Every row gives one point. Two turns around zero, p and q, are shown by what they do to some points. Where does a point land after both, in the order given? Backwards means that the second turn is done in reverse. Each puzzle has new turns, and all numbers are rounded.
In the rows, 128 means zero.

Turn p:
[ 94 163 110] -> [134 172 155]
[ 94  94 176] -> [ 61 120 122]
[170 126 111] -> [164 105 114]
[127 142 143] -> [123 123 147]
[156 114 101] -> [158 119 101]
Turn q:
[118 125 207] -> [123 120 207]
[120 137 102] -> [116 130 102]
[ 93 133  94] -> [ 96 110  95]
[155 141 117] -> [141 155 116]
[130 129 155] -> [130 130 155]
[151 103  93] -> [161 122  92]
Where do these land?
q, then p: [125 106  71] -> [165 150  84]
q, then p: [ 94 131 191] -> [ 61 109 143]
q, then p: [118 136 116] -> [128 145 124]
p, then q: [133 145 136] -> [135 127 146]
q, then p: [171 123 126] -> [162 105 142]

Turn p:
[112 121 144 156 101 110] -> [131 124 116  95 115  96]
[144 141 156 151 184 143] -> [ 64 151 135 130 146 139]
[156  83  80  71 126 153] -> [187 142 179 168 135 160]
[126 138 159 124 104 109] -> [131 109 114  90 125 134]
[134 173 150 155 128 136] -> [ 98 129  87 116 153 125]
[158 176  73 140 105  97] -> [147  77 106 160 177  96]
[134 117 124 135 134 158] -> [130 160 131 137 134 130]
[ 83  95  94  78 128 133] -> [167 125 146 164  70 147]
[106 106 172 143 142 114] -> [ 98 136 139  91  97 124]
Turn q:
[ 91 156 112 140 136 130] -> [104 160 131 122 131 159]
[ 96  97 110 123 169 121] -> [ 87 111 138 160 154 145]
[140 129 167 194 146  82] -> [184 164 117 176 169 133]
[142 118 118  85  74 126] -> [126 110 149  79 118  84]
[156  93 126  89  67 129] -> [134  99 151  94 114  61]
[187 151 159 143 153  92] -> [195 115  88 131 156 139]
[125 141 141 112 126 161] -> [129 119 134 120  92 142]
[121 126  95 144 151 153] -> [ 91 135 101 145 119 137]
[ 93 141 123 123 129 158] -> [101 141 143 126 101 151]
Where do these land?
q, then p: [113 125 129 162 178 112] -> [ 95 165 115 156 139 103]
p, then q: [111 141 100 120 117 144] -> [127 147  97 131 132 109]
p, then q backwards: [ 89 117 146  89 121 157] -> [126 174 150 141 136 167]
p, then q: [ 92 143 145  78 102 114] -> [106 112 121 117  92  73]
p, then q: [181 147 140 141 125 133] -> [113  98 118 146 137 172]
q, then p: [122 106 135  70 117 115] -> [127 134 166  94  97 153]
p, then q: [116 109 124 205 137 120] -> [140 149 158 101 191 149]
q, then p: [200 135 105 161 127 129] -> [152  89 152 178 154  96]
